Each point is reached from the start by the listed moves, each made once or not at all, plus a little noise. Is the number of moves made odd or even? Then give how often each move was made.

Moves:
(1): [ 27  35 -29]
(2): [-30  45  52]
(3): [ 40 -12  33]
Start: [0 1 7]
Points:
[12 36 91] -> even (0, 1, 1)
[39 70 67] -> odd (1, 1, 1)
[63 21 14] -> even (1, 0, 1)

Moves:
(1): [ 14  12  -7 -10  -2  -4   1   9  -2  -2   7  12]
(2): [-10  40   5  10  -8  24  -8   9  -4   1   6 -11]
(3): [-16  -4   6 -29   5 -10 -11 -21 -10  -6  -4  14]
(4): [  8   6  20  23 -12  15   5   7  -2   9  35  -4]
(5): [  2  -4  -2 -15   3   0   9  -2 -13 -33   4 -16]
(6): [  5 -14  -6   1 -12  21 -27  21  12   2  16  -6]
(7): [  8   0   9  -4  -4  16  11  -7   6  -2 -13   3]
(8): [ -1  -8   2   9  14  22  11  31 -21   9  -1   5]
(9): [ -3  10   5 -17  13 -10   9   3  23   5  -2  -6]
(10): [  4   1  -6 -19  14  -9  -4 -17 -20  15  -1 -13]
(11): [-14  -2  -3  -8 -43  -2  26  17  -2  17  11  -8]
(12): [-25  -8 -36 -25  19   4   2 -29  16   2   4  15]
Start: [ -3 -31   8   3  26  17  -2  -3 -19 -11 -17  -3]
Points:
[-13   8   6  -7  25  75  15 -20 -15 -35  22 -18] -> odd (0, 1, 0, 1, 1, 0, 1, 0, 0, 0, 0, 1)
[-50 -11  -5 -55  58  82 -13   4   1  -1  -5  15] -> odd (0, 1, 1, 0, 0, 1, 1, 1, 1, 0, 0, 1)
[-36  -1 -26 -56  78  46  16  -9 -35 -11  -4 -26] -> even (0, 1, 0, 0, 1, 0, 0, 1, 1, 1, 0, 1)
[-21   3  38  -7  12  43  -4  -8 -46 -39  25 -24] -> even (0, 1, 1, 1, 1, 0, 0, 0, 0, 0, 0, 0)
[-23  23  35 -21 -11  56  30  55 -35  25  35  -3] -> odd (1, 1, 1, 1, 0, 0, 0, 1, 1, 0, 1, 0)
[-27  -5  -6 -39   7  95  34  29 -22  16  44 -47] -> even (0, 1, 0, 1, 1, 1, 1, 1, 1, 1, 1, 1)
[-43 -65  -9 -36   3  71  16  26 -40 -12  50  -6] -> odd (0, 0, 1, 1, 1, 1, 0, 1, 0, 0, 1, 1)

Moves:
(1): [ 19   9  -5 -11  -1  -6  -3  -7   3   1  12   2 -11   3   0  -2   6  -4
   1  -6  -2   0  12   2]
(2): [-14  28  -6   0   4  10  -4   2  11  -8  -5   7  20   8   3   2  -2 -13
  -4   1 -19   5  -1  -7]
(3): [ -4   1  16  -4  24 -27  -5  -4 -11   1  -5  -4   3   9   1   3   4   2
  -6  -3  -9  11   2  -5]
(4): [ -1  12  -5  12  -4 -12  -1 -20  17  -6  -4  12   1  -5  20  -2 -24  16
   2   8   0  -2  -3  12]
(5): [ 12 -13 -12  16  13   6  -7   9   8  -3  -4  10  -8   1  -1  10  -9 -11
 -13   3 -10  10   1  12]
(6): [ -3  -2   6   6 -12   8  17   5   7  -8  -1  15 -11   7   0  -2   0   2
   0 -30   3  12  -2  -5]
(7): [ -3   2   2  10   0  -6  23  -3   0  15   9  13  -1   1  -7  -6  -5 -16
  -9  12  -1 -10   7  -1]
(8): [  7  15   1  18   5  -5 -10  29  -6  -4   4   8   9  10  -5   1   7  15
   6   4   9  -4  11  -7]
(9): [  1  -2  15  -1  -4  -4   0  -2   9  -7   0   0   2  -1  -4   7  -9 -11
  -6  -5   3 -17   5  -5]
(10): [ 19   3  -1  -1  -4   6  -1   5   2  25 -10  -4   6   3   5  10   7  -3
 -20   2   9   1 -12 -16]
(11): [ -5  -5 -15  -6   2  -5 -10 -10   1  -1  31  17   4 -21   0  -7  -5   8
   3  -6   8  -1 -15 -13]
(12): [ -6  -2  -5  -8   0  -3   0   8   9   8  -9  15   1   7   0   2   2   7
   1   0 -10  -6   0  -2]
(13): [ -8 -16  -3  -3   0  -7  10   9  -4  -1   9  14  30  16  28   3   0  -8
   2   6  14   3  -1   5]
(14): [ -2  -8   1   5 -13   4 -13  -1   1   4  18   2 -11  33  -7  12   6   6
   1   5  -6 -10 -14   7]
(15): [ -5   2  -1   2   3  -1   1  11   3  -5   4 -10 -14  -2  15  -3  13  -1
   2  -2   5  -3  -9   0]
(16): [ -6   8  -1  -2   1  -1   5  -6 -16   4   0   2  -2 -14  -1  28   5  -7
   5 -16   4  -8   5   9]
(17): [ 3 -2 -6  8 -2 -7 -1 -4  6 -2 -2  2  7 -5 -8 -5 23 -4  4 -2 -4  0 -3 -1]
(18): [  1   2  -3  -5  19   1   8   9  12  -3   9 -13   1   8  -9   8   0  10
  -7  -5   4  -3  -1   8]
(19): [ -8  -1   1   3  12   3  -2   0   3  10  -4  -2  -3   1   5  -2  -8 -10
  18  -4   8  -5   0  -1]
(20): [  4   1  13  -8   0  20   1 -11  11 -10  -2  18  -9  -7   5   4  26  15
   6  19   7  12   5  -7]
(21): [ -5   4  -1  -8  10   1  -7  -7  -7  -7  -8   9  -8  11  -8 -10  -2   1
 -21  -7  20 -16  -2  14]
(22): [ -3   5  -2  -5  -8 -10   1  11  12   2   3   3   0  -1 -11   3  -4  -5
  11   1  14  13  -9  19]
(23): [-16  -5 -11   4  -5   1  -7  -2   8   5   3   1   6   7   0   2   3  -1
  -8   9   0   9  23  -8]
(24): [ -1   3  19  -3  -4  15  -9   2   3   9   8   4   2  -6   4 -10   6   1
  -9  -1 -11  -7   2  13]
Start: [ -9   0   0  18  -9   0  -8  10   4  -5  16  14  -8  24   5  -9   8   2
 -19  -1 -11   9 -10   5]
Points:
[-36  50 -23  48 -17 -14 -30  16  66  -4  21  79  27  39   2 -13  -8  -2
 -33 -32  40   4 -20 -17] -> even (0, 1, 0, 1, 0, 1, 0, 1, 1, 1, 1, 0, 0, 0, 0, 0, 1, 0, 1, 0, 1, 1, 1, 0)
[-21  13   8  42   7  17  24  33  79  25  15  82  33  64  47  12 -35 -33
 -64 -15 -18  -7 -14  18] -> even (0, 1, 0, 1, 1, 1, 1, 0, 1, 1, 0, 1, 1, 0, 0, 0, 0, 1, 1, 0, 0, 0, 0, 1)
[-60  44  29  20  21 -13 -28  37  55   7  51  84  11  29  10 -15  36  -5
 -14  25  -5   9   9 -20] -> odd (0, 1, 1, 0, 0, 0, 1, 1, 1, 0, 1, 1, 0, 0, 1, 0, 0, 0, 1, 1, 0, 1, 1, 1)
[-48  63  -6  44 -23 -17 -37  14  53  14  95  75  -3  37  21  13  -3 -15
  -7  -4   2 -31   4  24] -> even (1, 1, 0, 1, 0, 0, 1, 1, 1, 0, 1, 0, 0, 1, 1, 1, 0, 0, 1, 0, 0, 1, 1, 1)
[-20 -20  30  29 -24  29  29  17  40  -2  62  70  -2  70  10  -2  64   9
 -30   3  -4   7 -19  23] -> even (0, 0, 0, 0, 0, 1, 1, 0, 0, 0, 0, 0, 1, 1, 0, 0, 1, 1, 0, 1, 0, 0, 0, 1)
